Every row gives one point. Each copy is the shape, with its points in the same order, stretched, turned, moved and blurred by noise. Some copies are also mirrored. Which?
(in the rows, 128 means zero)

Shape (7 x 3):
144  164  88
129  141  95
171  104  122
142  48  143
125  165  221
120  150  63
129  216  78
Copy 1 (7 x 3):
90  163  121
99  145  110
163  167  128
212  118  106
109  100  212
92  142  82
36  166  135
Copy 1 is: only turned
Copy 2:
72  122  106
96  106  104
117  91  155
165  50  154
180  183  132
75  100  76
49  151  87
Copy 2 is: mirrored
Copy 3:
126  102  83
130  121  101
188  112  107
209  156  152
141  66  215
112  131  75
77  80  75
Copy 3 is: mirrored

Shape (8 x 4):
80  96  109  93
130  146  185  134
78  66  107  74
188  64  133  170
83  106  124  90
163  192  188  103
168  94  97  128
150  132  90  150
Copy 1:
205  134  126  132
101  168  154  117
249  130  146  133
105  35  193  152
211  152  129  125
89  183  143  49
159  53  144  130
133  85  105  146
Copy 1 is: mirrored
Copy 2:
119  146  210  131
78  103  117  104
127  139  236  114
183  51  129  145
104  145  200  118
75  140  70  71
179  118  141  142
153  139  128  170
Copy 2 is: mirrored
Copy 3:
87  145  87  88
109  122  170  161
72  164  79  52
205  163  149  95
83  140  93  103
124  70  219  177
172  124  109  75
166  90  90  108
Copy 3 is: mirrored

Shape (9 x 6):
94  116  105  137  128  117
157  186  135  75  113  143
128  146  116  25  127  239
152  88  101  222  84  98
145  166  121  128  85  102
119  90  146  196  83  138
169  214  91  164  165  156
147  183  165  148  155  155
174  145  137  50  169  176
Copy 1:
159  125  117  132  132  109
161  186  143  145  116  163
136  179  132  171  25  163
194  73  82  168  180  143
164  164  122  127  172  171
166  66  121  159  142  149
121  198  119  214  170  133
119  155  169  189  157  152
174  188  182  190  82  146
Copy 1 is: mirrored
Copy 2, 9 rows:
96  127  140  146  145  123
154  165  126  52  103  110
119  181  177  51  28  213
146  167  85  226  169  108
150  172  119  102  146  83
148  140  129  205  106  116
199  199  163  88  173  161
209  139  160  89  122  130
159  130  120  48  81  192
Copy 2 is: only turned

Shape:
155  112  134  139  160  141  128  157
108  89  117  100  98  165  87  163
166  87  103  137  96  121  133  152
159  249  111  102  101  137  125  162
128  93  151  155  103  139  128  125
142  111  132  97  94  148  170  73
106  93  108  128  89  155  162  135
99  157  131  109  105  123  132  154
118  121  128  93  92  116  143  112
97  91  124  138  172  151  167  133
86  135  122  139  157  126  115  29
Copy 1 (11 x 8):
141  120  110  158  96  115  127  146
114  146  125  96  120  122  68  150
110  125  112  114  82  77  119  130
157  199  56  121  128  137  168  96
123  147  163  148  101  87  104  140
140  132  186  94  113  105  153  111
89  150  155  95  96  112  129  148
132  181  117  117  141  107  137  146
136  149  148  95  141  89  144  129
106  113  161  155  113  136  144  171
116  111  193  167  195  114  142  83
Copy 1 is: only turned
Copy 2 (11 x 8):
149  122  113  161  108  101  99  168
148  126  148  157  147  161  56  148
148  151  126  115  69  137  92  162
107  208  78  130  184  106  125  164
124  126  170  150  90  131  105  136
147  122  168  112  115  164  156  111
116  111  150  133  105  169  107  148
98  137  129  125  147  119  95  139
126  128  149  99  122  144  113  113
126  68  125  169  107  131  114  148
140  104  129  177  101  148  139  35
Copy 2 is: only turned
Copy 3 (11 x 8):
124  71  127  112  131  125  101  148
116  83  93  146  118  173  164  105
138  92  120  106  83  128  162  144
213  157  89  162  187  135  101  172
117  112  162  118  119  141  153  135
129  183  123  90  116  142  158  100
90  132  122  120  122  134  191  147
126  137  110  155  166  120  150  131
128  154  112  126  132  130  159  88
49  105  120  108  151  115  128  148
73  187  140  150  121  130  77  88
Copy 3 is: mirrored

Shape:
117  127  79  121  107  135  111  62  142
97  109  79  62  140  102  127  68  139
154  146  233  50  100  103  131  183  101
249  123  86  149  111  224  99  107  50
101  177  205  143  130  142  182  97  70
143  112  136  148  126  125  122  156  100
193  123  91  144  124  132  142  68  138
197  103  96  111  97  193  133  223  138
120  133  89  120  178  119  143  77  137
149  143  107  142  169  107  93  183  122
142  99  193  123  146  139  107  144  89
122  117  148  105  103  99  239  94  114
196  128  129  139  182  180  89  75  132
127  110  81  64  107  122  161  94  105
Copy 1:
186  154  61  82  153  160  159  91  70
111  165  88  78  192  143  188  82  60
78  149  216  219  66  97  189  182  129
224  60  117  86  143  194  87  238  86
138  146  148  179  111  234  176  137  208
145  107  140  143  109  121  130  120  127
205  116  109  107  189  130  128  137  97
149  82  104  101  92  63  151  194  130
141  164  108  76  201  155  131  84  132
129  149  132  127  126  86  59  126  134
116  120  200  153  82  154  148  121  128
136  88  122  156  194  137  232  112  157
199  152  168  67  143  171  97  145  120
121  121  87  97  186  150  196  132  75
Copy 1 is: only turned
Copy 2 (14 x 9):
81  137  80  84  105  72  159  104  139
49  179  137  109  106  80  163  104  113
190  113  222  128  76  164  159  80  143
176  149  14  117  136  93  117  7  210
133  96  133  108  134  188  225  100  143
138  107  128  132  139  132  139  80  125
91  121  79  128  132  59  159  77  191
145  136  130  154  105  147  60  93  167
64  155  120  124  159  86  170  119  145
152  135  150  144  157  105  127  134  117
162  111  162  117  159  134  140  37  147
49  98  150  170  98  160  197  87  151
143  137  96  78  183  68  135  61  210
64  165  114  141  74  116  161  83  129
Copy 2 is: mirrored

Shape, 17 rows:
174  99  126  117  111  93  167  140  165  121  111
83  137  153  126  153  156  118  24  121  124  140
141  122  102  156  124  113  86  128  66  136  102
177  133  127  167  120  145  174  147  184  152  99
147  151  130  130  84  123  89  108  92  147  107
120  116  123  130  147  110  155  164  142  161  120
121  139  101  128  89  131  172  169  158  108  87
150  134  148  141  125  150  134  135  50  159  103
146  121  125  127  163  131  199  145  173  96  80
137  110  109  137  148  155  91  126  108  146  113
131  131  115  135  125  107  165  151  160  167  50
121  83  138  142  82  132  120  109  69  160  109
74  129  123  111  118  173  91  7  100  165  183
89  126  178  96  128  176  79  80  125  139  149
114  147  145  165  116  111  117  125  93  143  148
155  150  123  89  149  106  178  138  163  142  92
138  133  102  124  107  154  118  124  62  157  142
Copy 1, 17 rows:
192  103  81  135  136  136  160  146  149  152  174
91  134  176  56  138  100  129  105  102  109  112
149  161  129  172  110  139  116  112  76  175  125
186  96  141  138  162  167  140  151  167  209  173
141  159  133  125  89  133  111  101  123  190  140
159  153  105  139  171  136  123  162  128  163  148
135  94  76  144  128  178  154  179  159  191  130
124  177  138  137  126  177  117  129  75  205  170
152  77  84  127  194  147  185  154  128  162  150
143  143  132  137  154  147  88  98  100  163  123
178  130  100  126  162  140  138  174  119  215  126
147  169  130  116  79  164  84  155  73  181  146
94  184  201  43  102  130  92  94  115  104  100
71  140  145  45  136  106  54  80  121  127  131
118  165  152  149  111  122  122  138  121  154  157
165  135  79  111  184  130  173  134  150  165  147
134  188  133  140  106  188  113  118  115  174  139
Copy 1 is: mirrored
Copy 2, 17 rows:
144  138  123  144  141  160  140  135  223  150  125
106  93  179  87  160  117  127  151  92  79  77
117  75  132  172  110  109  118  103  118  186  118
133  178  132  137  117  167  127  82  208  123  150
142  97  157  145  84  72  113  144  126  159  131
107  160  130  137  159  167  152  115  177  158  164
163  158  83  117  119  141  163  81  176  127  150
143  115  172  185  87  132  141  120  115  141  133
129  184  96  147  165  184  162  85  200  104  110
112  127  154  136  113  147  124  106  122  164  95
111  163  133  152  146  116  172  94  201  147  150
139  61  179  142  68  113  157  132  138  154  129
148  76  217  39  144  102  105  162  59  105  101
118  133  170  85  102  122  135  194  74  108  88
119  96  140  143  119  120  109  137  113  139  164
148  185  120  146  181  145  148  127  202  139  130
174  110  168  138  101  136  122  111  99  164  147
Copy 2 is: only turned

Shape:
194  101  192  185  157  110  140  173  67  174  52  123
162  137  122  136  163  146  64  125  159  122  156  122
133  161  202  163  102  77  165  162  102  182  164  126
104  58  159  169  132  35  152  101  177  55  100  209
172  133  177  187  148  151  144  63  170  144  89  222
148  99  146  123  130  89  166  149  73  121  156  177
147  145  111  176  38  111  149  98  72  103  79  130
142  159  192  176  166  145  114  130  97  134  128  119
95  141  167  102  163  98  115  65  125  143  122  166
102  48  129  111  86  104  171  158  103  79  110  110
123  126  110  107  110  159  124  160  141  122  84  125
70  163  135  79  78  157  91  144  173  81  139  215
91  151  74  132  128  112  178  109  176  56  171  117
70  95  121  107  98  173  127  169  57  124  90  102
163  76  192  163  109  84  167  88  147  75  94  133
141  49  124  176  76  119  122  167  153  128  142  188
Copy 1 (16 x 12):
130  90  182  170  160  237  90  153  195  152  109  92
137  158  154  120  144  109  88  127  173  99  141  174
193  101  145  137  163  169  180  181  171  167  91  107
56  86  220  145  248  140  199  150  125  45  160  192
96  85  165  62  220  166  128  88  202  71  95  169
174  116  181  132  184  190  151  153  114  114  171  122
102  144  127  147  149  230  217  128  188  102  150  119
174  117  189  142  140  154  123  117  197  125  103  128
109  152  190  91  188  107  160  104  143  116  111  118
100  97  191  147  118  181  167  144  80  128  183  142
90  124  141  111  102  167  110  120  110  111  104  150
111  166  157  71  136  132  159  111  67  87  70  225
132  96  149  119  140  88  195  130  119  26  171  151
115  129  169  150  72  188  124  80  75  168  116  129
90  88  217  120  179  173  188  162  188  90  178  149
100  97  137  138  185  181  128  133  108  126  143  220
Copy 1 is: mirrored
Copy 2:
128  82  193  158  192  188  96  230  101  193  130  195
138  151  90  159  166  71  115  122  160  77  105  126
74  112  116  138  161  199  87  107  150  228  132  174
249  160  119  89  93  39  183  214  170  192  215  164
224  128  134  86  104  98  176  123  142  156  61  225
177  137  131  146  154  162  110  131  94  134  202  184
142  173  164  170  117  152  181  188  47  212  107  156
82  124  155  148  163  123  96  117  170  135  129  170
156  164  137  31  134  76  94  119  154  144  147  131
132  118  120  147  118  153  167  219  67  141  218  84
126  122  108  134  136  165  182  177  123  112  102  86
186  213  52  80  54  151  178  110  188  90  100  111
125  133  72  172  108  77  232  104  137  106  167  53
68  141  144  122  138  189  161  198  66  103  176  102
187  105  135  150  89  85  125  200  123  196  156  137
175  171  56  158  143  128  185  206  97  149  137  203
Copy 2 is: only turned

Shape (16 x 12):
120  141  126  99  151  163  151  72  87  79  129  173
100  92  130  96  137  172  159  134  104  71  119  152
58  138  175  84  144  88  201  165  101  193  74  110
144  111  121  197  103  172  108  171  119  165  95  144
95  119  76  199  155  174  91  104  106  143  111  146
118  111  87  185  132  131  122  113  194  173  116  131
125  121  92  194  87  164  173  104  124  155  108  166
95  121  169  71  156  76  149  154  110  213  120  101
59  172  171  88  108  105  117  169  115  138  105  137
132  154  80  117  115  176  149  145  81  73  165  124
105  129  142  89  114  186  132  93  94  68  131  155
160  141  110  192  134  142  131  129  138  143  67  124
71  100  140  90  143  41  138  121  91  121  115  123
110  123  111  88  141  90  127  147  108  160  114  176
119  120  145  144  122  143  108  102  85  96  168  146
128  134  117  171  168  159  141  134  107  70  180  179
Copy 1 (16 x 12):
197  101  152  143  57  133  177  161  116  131  122  107
149  105  183  130  93  130  143  191  126  153  204  110
81  174  236  156  185  101  139  162  239  148  114  125
30  112  152  110  89  146  95  120  139  72  145  85
44  99  155  82  54  133  164  110  94  149  107  88
57  63  102  85  152  114  114  116  118  147  71  87
62  71  94  113  100  120  167  145  178  78  112  57
118  169  206  173  165  86  110  103  203  190  104  157
122  196  206  92  137  101  98  158  189  131  121  138
137  133  98  122  68  189  179  168  127  156  190  128
193  126  155  136  57  118  139  188  111  140  162  105
44  87  133  118  120  160  120  132  93  54  82  106
141  150  216  129  152  42  165  121  159  161  136  189
138  103  176  117  110  115  120  117  211  154  119  162
165  151  146  129  62  93  160  101  104  118  160  113
159  110  125  97  71  177  191  103  108  115  193  91
Copy 1 is: only turned
Copy 2:
31  110  120  146  81  152  143  150  145  69  113  141
26  91  142  159  141  135  138  150  97  72  171  143
123  120  60  92  139  175  138  142  47  64  239  40
134  118  100  141  161  120  196  119  90  191  136  141
115  90  46  165  134  160  146  95  167  172  99  168
168  93  75  112  175  120  114  156  149  170  122  138
122  59  110  98  156  142  201  149  142  131  97  139
161  170  36  97  145  119  127  140  66  75  225  64
99  121  88  113  111  166  77  94  25  107  181  105
105  79  156  175  94  144  147  134  118  81  142  201
7  99  141  135  102  137  131  115  124  76  144  153
141  109  119  145  112  141  170  144  136  179  122  100
118  103  84  143  155  144  96  109  67  41  147  66
134  118  53  140  122  97  126  164  62  92  136  112
84  133  122  150  145  151  146  92  125  97  100  159
90  143  134  198  134  188  146  159  121  109  91  197
Copy 2 is: mirrored
